Rows are points. To make a cloud, some directions were put in groups of two or more. Within a group, all points are equally far from the middle, so they leave a hole (a ring in 2 directions, a hollow ball in 3). The other directions are filled evenly. Then the cloud was stretched, turned, moved and blurred a little. Count the holes, and give their numbers of directions, smallest first.
In the rows, 128 means zero.

Cloud:
[[100 143]
 [134  63]
 [179  84]
 [166  72]
 [149  63]
 [164  70]
 [ 95  88]
 [155 155]
 [ 92  94]
 [171  76]
 [165  70]
 [101 144]
 [106  74]
 [101  77]]
Holes: 1 (2)

Cloud (22 x 3):
[[118  90 125]
 [146 228 133]
 [200 126  87]
 [173 136 151]
 [164 242 126]
 [ 86 113 108]
 [103 110 155]
 [160 174 102]
 [221 174 122]
 [176 142 141]
 [199  82 103]
 [195 147 151]
 [163  78 135]
 [218 163 153]
 [158 195 148]
 [180  79 110]
 [143 120  86]
 [141 134 143]
 [188 157 113]
 [142 134 168]
 [151 189 115]
 [159 126  85]]
Holes: 0

Cloud:
[[132 213 136 110]
 [161 143 128  43]
 [123 162 193  75]
 [182 150 150  51]
 [157 172 106  67]
 [ 84 110  98 172]
 [132 220 129 120]
 [125 217 111 107]
 [176 187 152  87]
 [161  81 172 141]
 [158 105 108  56]
 [ 86 156 155  89]
 [182 164 175 104]
 [107 161  98  78]
 [109  69 179 137]
 [185 160 121 183]
 [198 163  98 110]
 [203 144 118 110]
 [ 99 146 192  80]
 [121 155 123  53]
 [115 116 104 202]
 [181 188  85 100]
 [ 80 146 158 118]
 [192 138 102  93]
 [182  81 162 127]
 [145 214 139 115]
 [125 164 103  67]
 [167 117 120  47]
 [148 122 145 181]
 [ 84 111 129  65]
 [124 163 148 181]]
Holes: 1 (3)

Cloud:
[[114 130 114 170 173 111]
 [136 112 107 160 170  97]
 [153 128 158 187 141 140]
 [103 136 236 183 166 104]
 [132  86  90 151  52  88]
 [201 163 162 118 123  92]
 [106  90  70  91  60 131]
 [ 92 112 231 146 157 130]
 [132 209 136 140 140  93]
 [122  94 130  98 107  54]
 [153 119 181 132 187 153]
 [108 153 121  82 145 108]
 [164 112 159 124 135  50]
 [182 131 157  69 106 162]
 [164  72  86  45  67  97]
 [120 148 156 114 100  70]
 [183  82 163  60 101  74]
 [180 136 202 157 197 124]
 [116 137 163 122  72 107]
 [134  66 127 107  55 119]
 [177  59 145 172 134  92]
 [184 174 162 143 117 134]
 [135  86 165 122 152 160]
 [186 167 165 143 118 141]
 [148  78 249 134 150 132]
 [144  69 177  87 148 102]
 [106 118  82 171 163  93]
 [148 106 132  56  85 104]
 [170 150 173 154  98 120]
 [131 191 137  94 157 118]
 [158 130 151 150 186 107]
 [111 170 190 206 182 135]
 [169  67  96  50  59 106]
 [198  99 150 136 162  66]
 [154 123 194  81  96 163]
 [143  44 178 139  99 121]
 [ 79  82 167 145 122 133]
 [109  99 114 105 159 111]
 [107  97 118 163  64 102]
 [179 128 229 176 185 114]
 [181 145 130 121 114  67]
 [102 122 108  84  68 102]
 [197  54 116  73  52  74]
 [142 167 123  87 112 149]
 [134  85 182 109 163 139]
 [145  93 141  64 141  97]
 [100 135 201 126  95 160]
 [124  99 117  91  58  97]
 [147  96 113  97  61  72]
 [170 112  77 117  99  42]]
Holes: 2 (2, 2)

Cloud (87 x 8):
[[196  61 144 178 147 168 124 150]
 [108 111 113 177  73 106 175  96]
 [172 144 186 149 114  79 138 167]
 [ 91 105 102  78  90  89 156 103]
 [161  49  85 123  96 138 108 105]
 [168 109   9 173 124 120  63  79]
 [184 156  80 150 161 191 117 155]
 [210  87 192 202 147 102 112 124]
 [138  78 110 176  71 133 141  53]
 [191 152 228 143 106 145 134 172]
 [140  73 135 122  95  94  87 137]
 [182 126 121 167  73 122  54 136]
 [ 79 203 130 142 172 163 169 139]
 [160 134  73 125 165 165 154 130]
 [161 178 138 135 133  83  54 151]
 [128  95 134 123 137 218 100 129]
 [119  84  84 120  91  78 142 117]
 [ 93 109 182 123 120 166 202 204]
 [ 85 150 134 117  86 175 107 160]
 [ 71  83 121 144 166 122 138 150]
 [171 122 153 105 150 187 109 159]
 [176 100 121 124 109 127  80  87]
 [175 155 158 130 119 107  40  80]
 [ 88 130 114  57 102  98 182 113]
 [117 158 137 168 143  92 145 166]
 [150 155  72 179  91 147 133 159]
 [ 83 142 185 161 106 134  78 152]
 [132 139 148 183 153 132 172 153]
 [194 164 160 126 144 154  35 108]
 [192 113  87 192 121 140 142  63]
 [164 202 144 119 157 148  52 109]
 [104 224 105 102 163 148 147  95]
 [180 183  76 158 137 110 102 187]
 [169 131 210 120 180 145 220 181]
 [133 102 141  76 164 148 146 147]
 [157  88  32 184 113 101 177 149]
 [114 153 224 131 143 152 182 187]
 [142 166 158 134 130 145 217 171]
 [112  74 140 170  70 131 115  72]
 [159 132 108  91  87 123 148 123]
 [ 99 109 116 169 127 116 199 143]
 [177 169 131 156 148 190  64 193]
 [158 189 197 165 178 146  88 194]
 [173 215 151 145 151 171  81 133]
 [231  66 231 198 132 117 144 115]
 [166 149 139  95 112 150 148 110]
 [ 80  75 198  81 118  65 140 152]
 [144 177 119 129 107 182  48 143]
 [113 119 200 138 102 188 126 194]
 [176 186 110 153 125 121 249 153]
 [152 208  90 129 134 115 133 157]
 [182 145 126 156 184 172 122 156]
 [ 99 108 141 160 118 136 138  55]
 [125 147 108 142  70 179  91 153]
 [ 95  38 148 107  64 144  75 121]
 [202  53 187 182 117  95 131 130]
 [132 101 157 152 123 125 217 195]
 [ 97 113  51 121 116 193  62  76]
 [205 129 148 214  99  76 148  96]
 [ 91 161  57 154 152 156 172 178]
 [194 197 135 119 119 137 177 102]
 [179 174 109 130 110 172 138  68]
 [ 93 134 125  61 160 100  66 154]
 [190  98 128 156 103 109 175  50]
 [ 92  85 241 147 106 102 136 156]
 [145 119 225 169 187 105 163 188]
 [186 142 203 193  91 121 194 139]
 [ 75 221  63 129 133 128 133 149]
 [113 121 126 166 135 160 130 197]
 [154 170 138 159 100 100  29 109]
 [124  86 149  91  95 100 120 172]
 [ 78 138  35 109  97  92  96  87]
 [210 102 162 193 115 121  63  63]
 [154 133 122 116 102  84  94 118]
 [123 118 202  86 104 196  94 127]
 [188  43 145 141 105  86  83 181]
 [153 150  44 108 182 163 127 159]
 [ 84 116  74 131 121 161 128  55]
 [136 139 121 199  80  97 119  49]
 [118 143 169 179 118 113  96 151]
 [116 167  67  80 107 117 204 151]
 [107  79 182 119 153 158 225 228]
 [106 107 222 179 148 104  92 139]
 [ 84 122  94 103 173 111  75 102]
 [168 107 121 184  87 103  57 117]
 [173 101  95 217 126 170  98 129]
 [ 54 176 209 119 157 101 135 183]]
Holes: 1 (3)

Cloud, 88 rows:
[[142 149  69 103 188 155 115 154 122]
 [101 150 107  81 170  82 115  98 138]
 [173 153 109 136 208 206  24 125 111]
 [163 146 144 102 109  95 198 120 113]
 [180  87 136 104 107 113  79 127 161]
 [ 48 177 134 125 141  73 156  82 138]
 [181  74 142  70 132 132  54 144 143]
 [155 156  91 121 170 103 138 201 153]
 [174  93 197  25  94 151 172 154 173]
 [137  79 147 174 178 128  86 186 126]
 [ 83 178 106 108 159 137  92 156 155]
 [ 86  85 131 175 144 134 170 154 140]
 [ 98  68 168 145 132 136 162  99 140]
 [157 129  32 112 178 158  83 132 123]
 [158 173 146  50 131 183 132 121 137]
 [176  71 122 130 108 110 140 145 175]
 [123 121  30 109 158 132  77 132 132]
 [160 150 126  60 157 170 114 189 156]
 [ 99 114 146 175 162 161 101 166 174]
 [168 131 122  75 195 130 155 117 206]
 [160  92  57 132 154 129 100 104 164]
 [133 120  94 171 134  64 146 123 125]
 [ 91 117  92 148 139 131  71  79 150]
 [114 149 138 145 165  84  62 172 132]
 [ 71 125 103 160 102  60 124 120 118]
 [105 118 123  95 144 145 167 139 122]
 [111  60 153 115 131  71 195 202 161]
 [116 170 136  53 170 205 113 155 154]
 [ 99  77  75 189 119  38  82 112 159]
 [168 115 128 103 128  60 101 150 152]
 [ 91 119 170 145 162  71 157 126 130]
 [136 124  57 153 156 154 100 100 164]
 [ 90  87  32 184 128  87  76 167 161]
 [ 98  49 152 135  96 106 143 170 139]
 [112  89 188  81 167 163 128 146 161]
 [115  97  84 159 176 127  59 201  66]
 [192  92  91  51  96  96 195 159 153]
 [146  58 179 124 132 130 159 214 154]
 [107 154 185 144 136 178 168 163 155]
 [126 160 131 130 178 189  30 163  95]
 [190 153 102 130 168 115  83 182  77]
 [128 188  78 123 214 123  98 116 130]
 [189 143 109  99 165 117 103 238 118]
 [163  93 136 178 165 130 111 154 158]
 [159 187 145 114 198  96 104 106 142]
 [145 113  68 104 165  75 111  98 140]
 [101  74 151 117  87  36 249 165 183]
 [136 145 138  71 147 158 175 121 182]
 [112 166 158  90 170 159 209 106 141]
 [192  93  69 105 125  60 151  74 170]
 [ 83 105 133 131 112 156 189 115 168]
 [ 34 162 175 135 113 120 152 151 178]
 [132 125 142 161 142  97  86 129 145]
 [167 175 113 136 180 153  84 168  83]
 [227  91  74 107 147 116  89  88  90]
 [117 124 187 185 140 131  80 152  88]
 [111 128 137  63 144  85 148  57 152]
 [113  48 131 131 129  63 166 197 162]
 [177  44 124 116 145 150  87 174 115]
 [179 200  93 102 146 134 108 130 109]
 [113  89 134 113 100  39 104 137 185]
 [134 143 147  65  96 159 207 163 158]
 [ 80 166 121  77 132 110 110  79 210]
 [148 125 174 133 141 206 127 179 129]
 [160 103 188 102 167 200 135 145 122]
 [102  90 146 161 166  97  98 129 165]
 [137  99  75  47 150 117 114 183 160]
 [ 74 127 163 194 161 102  54 162 122]
 [130 119 189  92  89 144 164 138 139]
 [132  75  74 188 150 109  98 156 145]
 [161  91  57 133 155 102 114 191 137]
 [135  71  69 146 160 113  31 206 131]
 [126 152 196 133 141 194 134 119  90]
 [169 116  96  76 153 115 150 151 164]
 [136 131 129 143 201  86 120 120 152]
 [136 143 142  48 117 107 115 117 182]
 [119  77 169 124  97  66 172 139 138]
 [155  76 149  97 121 158 117 160 157]
 [125  48 168 115  85 141 125 175 123]
 [ 79 153 121 140 167  89 131 122 147]
 [140 140  96  80 174 114 123 112 164]
 [210  76 110  66 128 124 195 215 125]
 [194 104  95 165 161 146  71 189  71]
 [204 104  91 109 130  57 129 146 151]
 [138 123 101 170 105 146 148  90 129]
 [146 130  44 165 190 154 111 112 159]
 [136 121 108 131 104  59 203 157 157]
 [105  53 195 135 115 146 106 225 134]]
Holes: 0
